Every row gives one point. Before rounding, the points of a table are all equally far from one centre. They may lie mostly on one side of it. Write the centre, to within rounding.

Points (8 x 3)
[[-50 -15   5]
 [-33 -35  14]
 [-35  20  34]
 [-28  -6 -48]
 [-17 -46  10]
 [-31 -32 -30]
 [-48 -10  16]
 [-51  -4  12]]
Centre: [ 0  3 -3]

Points (17 x 11)
[[  1 -16  46 -17  12   9  44 -16  11 -15   2]
 [ -4   4  33  21  -5   4  51 -26   8   1   6]
 [-11 -29  40  17 -23  -4  29 -16   6   3  11]
 [ -2 -36  43   4 -14  -5  49  -7   4  -4   5]
 [-11 -34  38   1 -12 -19  37   5  10  -5 -14]
 [  7 -19  41 -13 -22  -1  50   6   8   0 -14]
 [-14 -14  29   5 -27  27  41 -19   8 -17  -8]
 [-16  17  40  -3 -19  18  42   2   5 -12 -12]
 [ -8  -5   8 -19  13  10  52 -25  29 -12  -4]
 [ 16 -12  39  -7 -27 -11  46  12   8 -23   4]
 [  3 -25  56   3 -16  16  30  -5   4  -7  12]
 [-12  -8  44 -14 -18   3  57   3  12  -3   4]
 [ -7 -33  30  -8 -14  -4  46 -11  13   2 -20]
 [  7  -7  32 -18  -7   8  55 -15 -14 -17  -3]
 [-20   0  28   5   2   7  49  -7  26 -13 -23]
 [-11 -16  48  13  -4  21  44  -2   3 -19 -10]
 [ 12  -3  13  -6 -10   3  60 -25   4  -6 -15]]
Centre: [ 1 -9  7  0 -1  8 23  8  7 -4  7]

Points (31 x 24)
[[  9  -2  19   9  17  22  11 -16   1 -17 -47   7   8 -12 -28 -24 -14   7
  -12  -4  31  32  12 -41]
 [  8  -7   6 -10   6  32  -9 -22   8  -4 -40  17  -6  -7 -39  -9 -15  -2
  -13  -1  40  11  32 -18]
 [-14 -11  23  18  -7  37   4 -25 -14 -22 -29   3  31 -20 -19  11 -11   9
   -8 -23  33   7   9 -23]
 [ 39   3   4  12  -7  26  42 -32   3 -18 -14  -7  23 -23 -20   2 -25  20
  -17   6  19  22   9 -40]
 [ 14 -19  10  -4 -11  24   2   1   6 -13 -30  -5  30 -21 -31 -10 -38   2
   -2   1  39  14  12 -24]
 [  2  -1  -7  16  14  18  20 -18 -11  -1 -24   0  21 -12 -22  -5 -23   4
  -12  -4  50 -12  23 -31]
 [ 16  17  14  29   6  49  24  -4  15  14 -28   8   8 -20 -16  11  -6  -5
  -27   6  27  -4  15 -42]
 [ 21 -30   0  -2  10  41  27 -20   1 -22 -15  16   1  -4 -42  -6 -16  -6
    1 -14  21  19   2 -30]
 [  0 -15  16   3   3  29  17 -22  -3  -5 -32  11  24 -11 -42 -21 -17   2
   -4 -18  23   5  -3 -29]
 [ -4   9  -5   5   6  24   5 -27  23  -8 -14  16  23  -4 -18  -6 -21  15
  -15 -29  22   0  20 -41]
 [  7 -28  -3  15 -10  31   4 -13 -16 -27 -21  23  25 -11 -26 -15   4   3
    3  -6  14  18  20 -38]
 [ 15   1  13  16  12  21   8 -17   2   7 -28   5  12 -19 -33 -18 -21  -7
   -8 -13  39   1   7 -44]
 [ -5  -8   1 -12  -3  27  29  -3  -5 -19 -35  -2  39 -13 -26 -14 -15   0
   -5   2  29   9  17 -47]
 [ 15  -3  10   5  -7  31   8 -28  -9 -31 -40   1   8  -1 -13  -1 -19  12
  -32 -13  39   0  19   8]
 [ 21   2  30   1 -22  25  23 -18  -8 -21 -25   0  31 -18 -24 -27  -3   9
  -15 -10  10  -5   1 -41]
 [ 28 -20   5   5 -12  50  12 -19   1   6 -11   6   1 -12 -28  -5   7  -3
  -15  -4  46   8  21 -39]
 [ 11 -20   1  11  11  24  13 -25 -19 -16 -36  -4  23  -9 -23  -4 -13 -15
   -2   7  19  23  19 -55]
 [  3  -2  23   9  -5   6  17 -28 -11 -17 -32  -2  18 -17 -26 -16 -21   3
  -18   9  46  19  21 -41]
 [ 12  -5  27   5   5  26  16 -20   1 -12 -23  23  14 -22 -13 -27 -11  -3
   -6 -12  36  26   4 -21]
 [ 29  -6 -15  18  -8  27  29 -32   9 -10 -24  -7  -1 -37 -24 -10 -12   3
  -28  -1  17  17   2 -44]
 [ 27  -1   0  18  24  40  11 -24  10   3 -48 -21   0 -28 -32   6 -11  20
    9   6  16  16  13 -37]
 [  2  11  20   3   0   2  48   8  -8 -15 -30  17  20 -35 -21   5 -18   4
   -1 -12  21   1   9 -32]
 [-10  18   2   4   8  29  38 -31  14 -12 -28   3  10 -21 -39  -9 -31   0
  -20 -25  16   5  -1 -14]
 [  2 -12  41  -6  10  32  24 -13   2  -3 -41   1  15 -18 -34   7 -18   1
    4  -9  34  -1   6 -30]
 [  9   1  -7 -10 -10  48  23 -14 -17 -28  -7   7  12 -11 -15 -27  -7 -34
    3  13  23  29  19 -33]
 [  8  -9  21  27   5  46  16 -26  -4   3 -28  19  -4 -33 -13  -9 -21  10
    8 -14  12   7   6 -32]
 [ -1   3   5  15 -15  49  22 -21  -2 -35 -36  18   9 -25 -36   5  -8   1
   -7   5  32   0  18 -38]
 [  9  -2  17  16  14  50   6 -21 -14  -6 -30 -19  14 -18 -29   5 -29 -16
   17   7  38  12  33 -35]
 [ -3  23  26   3   9  60  19  -6  15 -22 -40  -6  10 -26 -28   2 -20  -1
  -22   6  22  23  39 -24]
 [ 15 -15   7  14   9  46  10  -4  21 -24 -28 -10  12   2 -46  -1 -21  15
    3 -15  39  -3  12 -40]
 [  6  -3  14  20 -11  31  24 -29 -10 -20 -34 -13  31 -25  -8  -9   3   1
  -31   5  41  17  21  -9]]
Centre: [  0   9   9  10 -12  18  16  -4   4 -10  -8 -21  -9   1 -18   5  -2   1
   2   3   4  13  17 -13]

Points (28 x 24)
[[-16  -7   3   8  27  -6  10  -3  -3  -6 -10  -8 -15 -10  43 -39  25 -12
  -14  -1  10 -29   0 -10]
 [ -9   8  -8  20  42  -3  -6   3  -6  10  17  23  -7 -16  19 -47  34   8
    9   0   2  -7  -3   3]
 [ -3   7  -5  33  36 -13  12  24   5   1  13  -4 -16 -21  23 -21  40   0
    1  10  12 -22   6  11]
 [-23   2  -4  22  15   4   1  19  28 -28 -17  16 -23 -29  18 -32  20  -7
   28  -8 -17 -15  13  15]
 [-19   1 -19  31  32 -20   4   1  12 -10 -26   0  13 -12  36 -32  30  -4
    6   6   9  13   6   9]
 [-30 -10 -13  35  36   4   8  -6  17 -22 -12   0 -16  -9  30 -45  17 -16
    7   0   0 -11  16   4]
 [-22   2  -5  17  28  -9  -2  -5  -7 -26 -14   6 -20 -43  25 -30  36   5
    8  23  18  -9  -4 -14]
 [ -6   2 -20  21  40  -5 -15  31 -13 -15 -10  15  -3  -5  41 -29  30  -2
   15 -12  -2   3  -4  22]
 [-35  -1 -14  -2  49  20 -17  10 -17 -16 -10  13 -19  -2  34 -29  31  11
    5   1  -4  -1  -3  -9]
 [-14  -2   9   6  39 -19  -4  -3   6 -12 -16   7   2 -24  22 -18  33   7
    8 -11   9  -4 -14  30]
 [-17   2 -14   0  41   2   7   2  10 -27 -13  28 -12 -11  38 -35  25 -19
  -17   0  15  -1   0 -13]
 [-56   3   4  16  30 -15   8   8  -4  -1  -4  -9  -8  -9  16 -23  22 -22
   -8  -9  -8  -7  -2  22]
 [-27  14  -7   2  44  -3   1   4 -18  -4   5  21 -14 -28  31 -37  29   9
   18 -11   4 -26 -26   1]
 [-28   9   6  17  44 -11  12  14 -10   7  16   7 -21 -15  19 -26  28   6
   -1   2 -11   7  11 -10]
 [-48  20 -11  29  30   4  37  48   5 -12  -6   0   6 -35  17 -17   8 -14
    9  14 -11   2  -1  -6]
 [-25   4   3   6  40  -8  26   7   3 -28  -7  -9 -10  -8  28 -42  25  -7
   15 -21  -9 -13 -10  13]
 [-37 -14 -25   1  45 -13  10   7 -14  -9  -6  -1 -15 -20  -6   7  34  13
   17   5   4 -23   4  15]
 [-18  14  -7  29  53   2  -5   1 -12 -15 -11  11 -22 -13  30 -40  24   3
   16  -5  15  -4  -5  -5]
 [-23   6 -26  25  34 -15  26  22   1 -22 -18  -8   7 -17   8 -41  -8 -22
   28 -22   2 -13  10  -5]
 [-18  -9  21  28  35  12  22  14  -1   0  -5   5   9  -2   1 -38  10   9
   21   4   5 -14  11   4]
 [-23   1  -2  17  43  -2  21  -9 -19   1   5  -4 -25 -15  22 -17  14 -20
   27   7   1 -13   9  26]
 [-33  -6 -11  24  36  -7  34  14   2 -42  -2  13 -17 -19  32 -27  26  -7
   17  16  20  -9   3  -6]
 [-17   5  -7  -2  60   9   5   4   4 -18 -17 -12 -32 -28  26 -39  17 -14
   14   4  10 -12  -6  -4]
 [-26  18 -13  29  21 -13   9  -1  21  -7 -15 -23  -5 -13  20 -48  24  13
   19  23  -1 -21   0   4]
 [-13   5  -1  18  34  -1   8  -8 -17 -10  -1 -18 -12 -32  13 -30  29  -1
    0  -7  -6 -17   7  20]
 [-22  30 -29  11  45 -27  -5   4   3   0 -20   4  -2 -10  22 -23  29 -27
   28  -2   1  -2 -29 -12]
 [ -3   3 -30  18  16  -6  10  14  17  -3  -6   0  -6 -19  55 -34  21  -5
   13  -5  -3  17 -28  23]
 [-12  -7 -15   4  34  24  17  11 -24 -17 -12  15 -32 -13  22 -41  27  12
   12  24   4  -8 -17  12]]
Centre: [-17   3 -19   8  20   1   3  14   4 -13  -1   5  -2 -11  14 -10  -2  -5
  11  13  -4 -11 -17  -2]

Points (29 x 24)
[[  0  25  -6 -14  27  27 -10  22  12  24  45  -4   0  21  -6 -19   7 -32
   24  -3  23   7   0  24]
 [ -6  12 -18   1   6  14   3  17  11  29  -6   0  15  14   8 -13  15 -34
   25   3  12  31  48  16]
 [-11  -7  30  17  15  50  10  11  -5  34  29 -10  20  23  10  -8  12 -27
   35   1  28 -11  14  21]
 [ -8  11   9  -7  39   7  12   4 -10  15 -11   8  -7  21  34  31  16  -9
   14   3  16  25  18   0]
 [-18   7   9  14  32  12   2 -11  19  30  30  -8  -8  23  15   4  -8 -30
   31  -1  35  -4  18   8]
 [ -8  16   2 -34  32  36  21  -1  12  14   6 -14   9  28  27  -2  27 -13
    7  -7  43  -2  -6   9]
 [-17   8 -23  23  16 -10  28  19  13  30  24  -2 -25  26  21 -11  17 -33
   10   5  39  19  18  10]
 [ -7 -15 -11   1  18   2   5  20  15  12   6 -14   5  53  15 -12  14 -31
   32  -8  26 -19  19  14]
 [ 10  14  -3   3  38  10  10  -2  18  34   5 -12  20  42  37  -5  14  -1
   30   6  34   3   8  36]
 [  7 -12  -2 -12  32  18  -8  11   1  25  21   0  24  59   2   0  19 -25
   19  -8  21   8  24  11]
 [-17  -7   3   4  26 -16  16  27  -2   4  11   9  31  37  -4  -5  -2 -19
   24  -2  25  22  13  13]
 [-20  17   9  22   1  12   6   1  -1  25 -17  13  -2  43   3  -9  -3  -2
   19 -24  41  -7   0  29]
 [-10 -19   6 -15  22   9  25 -13  14  38   3   6   7  52   4  18  18  -6
   -1   2  37  15  12  12]
 [ -9  14 -10 -12  25  33  16  10   6  22  19 -14  -4  32   9  14  21 -19
   40  13  17 -11  23  32]
 [ 11   4  12  27  19  40  27  13   2  20   8 -15  -4  10  -6 -16   3 -35
   10 -20  20  20  19  23]
 [-17  13   3  -5  25  15  10  11  -1  20   3  17  18  33  20  -5  17 -22
   25  -8  20  34   7  49]
 [  5   2  -3 -27  21  14   8  10  13  26  16   0  16  35  19   4  10 -18
   -4   8  56  14  -5  36]
 [ 17  14  11  18  19  31  28   6  10  39  15 -18  15  33 -14  -5  14 -29
   20  -5  28  16  21  38]
 [ 10  12  12   7  18  17 -11 -13   0  26  15  -3  25  32   9 -24   9 -15
   34  -5  60   8  -2  41]
 [ -1  11  -9   7  37  33   2  32   8  29  10  -7  15  34  13  -9  16 -17
   17   0  18  11  25  26]
 [ -4  -5   3  32  30  26  -6  18  22  36  23 -22  17  18  21 -19   7 -22
   27   6  21  12  21   6]
 [  7  17 -17  -7  16  -2  23  11  13  18   0  11  16  17 -14   8  13 -42
   11   2  47 -18  -3  18]
 [-21  10 -16  21  -1  50   1  10  10  30  16 -20   6  29  30  13  39 -16
   26 -10  30  12  -2  19]
 [-14  -8 -11  26   9   8  28  24  20  18  28 -11  25  13  18 -10  29 -35
   39  -6  31  -2  19  14]
 [-19  14  20   7  16   6   6  21   3  11  21  -4   6  26  25  -2   2 -40
   45  -2  44  16  16  12]
 [  4   5   5   4  19  42   0  10   9  43  15 -15  14  54   2   8  -4 -30
   30  17  20  15   8  17]
 [  9  10  11   2  34   4 -14  13  15  31  16   4  26  18  -4   4  15 -34
   27  -1  30   1  13  30]
 [-11   2  -7  -7  30  24 -12   2  -1  11   0  22   8  41   7   6  24 -13
    6  -1  26  17  23  28]
 [-13  10  -7   5  27  25  21   0  -1   9   6 -18   3  46   1  -5  13 -28
   33   6  31 -10  26  32]]
Centre: [  8   8   4   5 -10   5  13  -6 -10  21  16  -4   6  20  14 -12  21 -11
  12  10   9   5  -7   2]
